Rows are points. Each copy is the shape, with its points in the same order, stretched, turned, moved and blurred by noise. Some copies are also mirrored. Which?
(in the rows, 128 means zero)

Shape, 6 rows:
[[100  98  99]
 [161 142 155]
 [122 125 125]
 [152 150 161]
 [163 116 153]
 [124 131  79]]
Copy 1 (6 x 3):
[[ 98 123 153]
 [174 152 128]
 [130 134 132]
 [167 154 116]
 [166 159 149]
 [128  93 142]]
Copy 1 is: only turned
Copy 2 (6 x 3):
[[164 127  73]
 [ 97 155 183]
 [128 131 122]
 [ 83 149 179]
 [129 171 183]
 [152  86  99]]
Copy 2 is: mirrored
Copy 3 (6 x 3):
[[138 153 108]
 [105 113 144]
 [126 137 130]
 [113 111 149]
 [100 113 126]
 [123 173 135]]
Copy 3 is: mirrored
Copy 4 (6 x 3):
[[161 148  70]
 [103 115 168]
 [142 134 121]
 [111 109 181]
 [ 91 109 136]
 [166 194 101]]
Copy 4 is: mirrored

Shape (10 x 4):
[[102 131 137 153]
 [158 146 124 123]
 [124 143  89 147]
 [126 121 145  88]
 [142 147 101  79]
 [127 151 142 136]
 [105 111  83  88]
 [157 124 130 161]
 [ 85 158 160 145]
 [117  83 147 148]]
Copy 1:
[[154 120 158 112]
 [101 124 108 110]
 [107  92 159 116]
 [117 186 122 145]
 [ 62 163 129 136]
 [129 136 138  96]
 [ 90 146 164 187]
 [145  88 106 110]
 [153 156 168  81]
 [178 120 125 154]]
Copy 1 is: mirrored
Copy 2 (10 x 4):
[[ 95 134 114 154]
 [158 152 131 136]
 [134 182 102 139]
 [116 124 144 113]
 [145 179 147 104]
 [122 140 138 154]
 [111 174 109  88]
 [160 127  97 149]
 [ 68 134 152 172]
 [110  90  86 131]]
Copy 2 is: only turned
Copy 3, 10 rows:
[[126 166 119 158]
 [133 121 112 104]
 [ 95 112 101 144]
 [166 141 167 136]
 [158  81 138 131]
 [157 153 105 136]
 [109  87 162 167]
 [ 88 144 101  99]
 [181 190 109 174]
 [ 89 172 155 136]]
Copy 3 is: mirrored

Shape (9 x 6):
[[ 86 155 108 126 117 116]
 [100 148 124 102 123 136]
 [183 111 181 162 138 122]
 [174 186 132 111 124  98]
 [108 138  79 115 119 136]
 [164 119 164 132  96 139]
 [ 96 140 107  79 143 128]
 [170 136 157 160 133 170]
 [133 119  99 107 140 136]]
Copy 1 (9 x 6):
[[112 146  86 108 117 138]
 [118 144 105 111 106 109]
 [ 90 110 173 153 166 167]
 [103  59  90 135 149 136]
 [145 170  97 141 120 130]
 [ 92 138 149 166 121 134]
 [151 140 102 103 107 105]
 [ 86 159 156 158 152 113]
 [152 156 131 146 129 126]]
Copy 1 is: only turned
Copy 2:
[[100 149 121 108 131  64]
 [111 141  88 113 121  91]
 [180  62 169 148 106 169]
 [192 136  99 196 113 100]
 [102 172 131 121 114 107]
 [179 120 139 125 101 150]
 [102 146  72 119 138  91]
 [155  92 147 148  67 156]
 [116 140 127 131 123 148]]
Copy 2 is: mirrored

Shape:
[[144 110 183 116 102 134 104 121]
 [168 118 143 137 125  94 107 136]
 [125 159 137 173 126 136 116 117]
 [152 122 141 147 142 148  81  96]
 [112 102 111 157 135  90 159 168]
 [126 148 112 137 128 134  83  68]
 [118 114  89 165  91 106 144 170]
 [102 117 120 140 138 115  89 120]
 [108 149 100  92 135 111 153 125]
 [ 81 126  83 124 150 150 173 114]
 [109 159 101 131 139 146  97 124]
 [ 86 116 141 161 102  98 156 143]
 [112 104 122 148 132  91 150 188]]
Copy 1:
[[101 135  82  80 129 134 117 101]
 [ 89 113  80 110 159 155  89 134]
 [102 103 102 127 146  86 174 135]
 [ 69 138  95 138 162 128 147 118]
 [137  47 126 132 113 131 105 152]
 [ 48 129 124 125 173 117 157 130]
 [141  40 139 124 138 115 111 122]
 [ 68 104 118 148 144  98 122 146]
 [138  90 174 107 137 116 110 150]
 [146  75 196 138 114  99 165 152]
 [107 112 147 152 155  95 144 123]
 [124  53 130  95  98  92 131 152]
 [152  53 113 136 102 117  82 148]]
Copy 1 is: mirrored
Copy 2:
[[143 105 187 117 148 134 114 161]
 [130  78 152 130 134 101 129 127]
 [105 149 161 143 135  67 107 106]
 [130 124 187 144  98  60 118 141]
 [136 109  76 120 154 123 144 128]
 [ 95 135 169 143  74  52  90 129]
 [130 106  87 162 158 116 104 117]
 [139 122 137 117 105  70 105 138]
 [122 113  94 108  95 164 125 115]
 [127 164  74 126  89 144 145 135]
 [138 134 141 136  90  90  97 105]
 [111 141 106 116 175 118 113 140]
 [154 100  83 111 166 140 143 125]]
Copy 2 is: mirrored
Copy 3, 13 rows:
[[102 167 132 155  82 173 115 178]
 [ 92 140 141 135 117 149  90 159]
 [160 159 101 116 115 165 102 154]
 [104 127 103 129  62 180 114 136]
 [126 109 171 138 184 149 122 168]
 [124 147 101 121  76 159 139  94]
 [179 116 192 159 159 113 105 165]
 [117 124 143 106 101 170 145 135]
 [115 132 134 142 159 103 172 139]
 [140  96 124 158 156 135 192 130]
 [149 119 120 114  94 120 151 140]
 [156 159 158 135 171 176 124 169]
 [127 110 180 133 175 141 119 189]]
Copy 3 is: mirrored
Copy 4:
[[160 119  83 151 116 161 116  84]
 [149 155 137 172  90 134 132  93]
 [147 108 156 116 128 111 124  88]
 [169 123 138 120  93 152 103 107]
 [ 76 154 158 155 103 114 151 104]
 [173 126 166 111 145 152 105 132]
 [ 79 122 182 172 118 128 140  78]
 [136 136 153 112 121 161 135 114]
 [124 126 139 148 144 122 151 170]
 [ 82 116 155 105 141 121 131 184]
 [148  93 160 114 119 142 137 129]
 [ 91 145 146 131 151 121 142  85]
 [ 78 144 144 161  92 120 166  93]]
Copy 4 is: only turned

Shape:
[[138 136 152 119 142 129 128 144 111 106 114]
 [132  75  96 111 153 122 120 101 117 109 148]
 [192 146 140 152 115 109 115 119 138 137 146]
 [155 103 140 110 122 144 135 122 107 134 111]
 [147 156 118 139 152  34 119 101 145 127  89]
 [124 143 133 129 126 140 158  96 116 157  81]
 [133 122 103  97 129 142 104 124 108 120 113]
 [138 132 140 106  92 142 152  97 117 114  81]
 [122 161 134 105 135 135 123 115 176 112 138]
 [121 103 151 125 140 125  92 103 125 132 134]
 [136 156  86 119 133 131 137 152 109 126 139]
 [123 149 127 119 128  79 129 123 117 144 146]
 [140 122 138 135 147 128 111  86 114 112 144]
 [143 117 128 189  86 121 113  96 129 124 147]
 [120 145 133 142 140 144 181 154 245 166 124]
 [136 119 150 116 151 133 145 142 121 140 145]]
Copy 1, 16 rows:
[[ 95 143 121 118 137 154 115 115 115 129  91]
 [ 87 122 123  96 155 143 117 131 147 145 162]
 [ 93 124  90 179  99 113 109 139 191 121 108]
 [103 121  98 112 146 127 110 117 112 110  97]
 [106 171  88 156 102 157  89 175 172 130 121]
 [139 153 104 149 126 115  98 112  96  94 109]
 [115 152 112 115 165 148 144 130 128 135 122]
 [125 142  90 148 134 150 122 111  69  92 101]
 [ 92 138 151 173 139 153 134 159 114 100 119]
 [ 65 134 142 105 123 121 137 149 141 112 146]
 [152 138 118 149 150 150 120  99 163 161 113]
 [122 131 132 123 123 147 108 137 182 119 120]
 [ 72 148 125 128 125 129 129 121 158 117 148]
 [103 114 114 181  50 104 134  98 164 138 162]
 [125  82 159 232 106 104  64 169  72  82  88]
 [ 95 110 140 112 146 129  97 120 138 115  99]]
Copy 1 is: only turned
Copy 2:
[[107 124 141 140 133 137 118 151 117 138 150]
 [113 133 152 154 146  86 165 146 106  71  87]
 [104 108  83 122 104 143 132 156 159 109 154]
 [119 101 145 140 116 109 116 151 124 123 117]
 [ 22 130  59 140 163  97  94 162 101 154 106]
 [107 114 114  93 124  91  77 143 100 135 111]
 [ 88 136 171 138 105 119 102 127 118  98  98]
 [ 88  89 131 111 112  88 117 118  95 126 144]
 [ 65 102 133  76 154 161 143  95 121 104 143]
 [106 132 157 138 152  79 118 144 162 102 126]
 [115 155 127 122  95 172 109 129  89 111 107]
 [101 151  89 146 134 125 102 113 109 138 122]
 [124 125 132 126 137  92 130 154 140  71 149]
 [130 140  90 106  91  67 153 151 155  87 168]
 [ 65  76  83   7 169 193 179 119 107 176  87]
 [136 119 133 130 147 148 128 146 127 135 123]]
Copy 2 is: only turned

Shape (15 x 12):
[[124 138 134 144 149 138 113 144 135 123 134 121]
 [110 119 102 113  99 101 167 166 138  87 103 131]
 [136 142 104 151 142  96 193 160 194 116 108  84]
 [149 126 131  22  73 105 124 124 128 135 129 100]
 [118 128 132 126 161 141 110 111 125 143  69 166]
 [110 109 133  86 101  76 135 123  94 141 158  98]
 [154 103 109 132 131 115 202 178 162 131 122 120]
 [134 153 140 151 109 104 129 141 133 165 116 143]
 [ 99 123 150 163 117 142 110  99 142 121 145 161]
 [146 130 133 138 129 116 129 115 134 137 130 126]
 [117 142 101 143 114 155 146  94  96  96 107 155]
 [102 136 177 152 118 149 131 125  98 128 121 125]
 [ 80 109 135  69  81 127 136 111 103 165 133  98]
 [137 107 152 148 113 114 124 111 130 127 101 120]
 [113 131 171  43 103  81 160 113 123 143 158 102]]
Copy 1, 15 rows:
[[ 93 108 127 122 105 126 130 126 135 142 128 126]
 [104 197 117 152 148  80  99  91  74 151  96 141]
 [ 97 201 161 174 126 170  92  29  84 148  85 125]
 [201 172  72 153 159 116 111 124 127  56  53 113]
 [140  92 131 138 111 101  95 134 112 131 184 156]
 [148 158  77 179 171 134 158 155 142 127 112  77]
 [108 189 145 167 159 132  76 103 103 176  79 145]
 [150 101 148 115 119 120 120 123  91 148 137  97]
 [ 91  84 161 143  79  82 141 172 131 147 146  94]
 [136 134 152 135 128 128 137 132 143 127 128 113]
 [123 139 154 116 123  55 196 134 101 161 149 178]
 [105 108 102 113  66 114 153 154 116 182 156 127]
 [159 124  72 189 134 117 143 169  75 118 116 101]
 [129 159 151 128 112 132 114 143 126 120 155 114]
 [178 160  39 209 126 135 129 116 161 124  69  70]]
Copy 1 is: mirrored
Copy 2 (15 x 12):
[[ 94 116 138 165 112 142 121 118 136 114 132 130]
 [163  94  82 116 106 127 119 160 164 104  87 114]
 [120  89 127 149 129 130 125 183 192  91 166 113]
 [213  86  69  69 140 175 123 107 140 130 127 142]
 [ 98 139 115 119 114 122 153 156  98 106 110 154]
 [171 107 103  92 116 115 149  82 174 134 120 138]
 [142  86 121 122 114 166 139 188 186 118 129 113]
 [150 109 122 169 106 132 175 118 143 120 118 133]
 [ 98 167 121 159 130 115 118 114 142 164 121 143]
 [110 105 133 138 126 129 140 130 142 142 133 141]
 [100 121 122 124 129  93 126 152 114 143  79  93]
 [104 146 136 161 130 108 163  91 161 121  79 119]
 [211 148  93  84 133 120 145  90 166 136 118 128]
 [122 122 139 138 126 119 131 125 148 130  95 157]
 [178 109  67  93 151 142 156  87 198 116 145 149]]
Copy 2 is: only turned
Copy 3:
[[134 120 141 141 126 133 142 138 127 115 142 134]
 [191 138 131 160 144 116 124  86 136 119 104 141]
 [168 113 154 144 109 102 117 104 127 175 165 179]
 [140 164  62 126 123 165 102 102 245 156 133 180]
 [119 111 129 110 167 162 118 144 118 108 101 137]
 [171 138 109 126 109 121 147 134 202 152 124 131]
 [159 113 113 158 124 104 126 107 121 159 132 159]
 [143 114  94 122 121 135 108 169 135 128 155 144]
 [145 101 143 129 118 115 109 137 123  84 130  90]
 [130 117 121 116 106 116 121 151 132 136 144 133]
 [158 118 124  94 121 126 135 115  77  83  88  85]
 [164 106 110 121 156 114 137 122 131  68 142 109]
 [156 105  81 122 133 172 142  98 224 109  99 143]
 [138 107 112 110 136  87 111 144 136  94 138 140]
 [177 151  92 135 143 134 119  99 246 187 170 138]]
Copy 3 is: mirrored
Copy 4 (15 x 12):
[[134 129 151 122 122 118 138 113 121 142 130 127]
 [114 124 123  60 124 102 102 109 126 136 105 105]
 [163 127 171  89 138 176  73  86 150 128  98 105]
 [ 85 138 159  99 147 114 122 155 182  92 126  79]
 [ 91  86  97 168 138 116 118 110 111  93 147 131]
 [128 148 111  84 177  96 153 139 147 139 124  87]
 [130 120 142  64 149 173 106  95 131 132  82 105]
 [134 159 120 121 129 129 145 102 106 103 111 123]
 [120 151 100 136 124 107 130 134 105 147 130 109]
 [137 131 127 130 141 135 129 129 127 111 132 126]
 [118 109  80 122 113 123 125 133 127 122 118 174]
 [142 130 114 126 103 111 164 116 136 135 129 105]
 [ 94 137  96 109 167  96 144 134 177 139  91  69]
 [141 119 117 141 136 123 120 139 122 101 132  96]
 [106 159 153  81 161 118 142 127 178 114 160  54]]
Copy 4 is: only turned
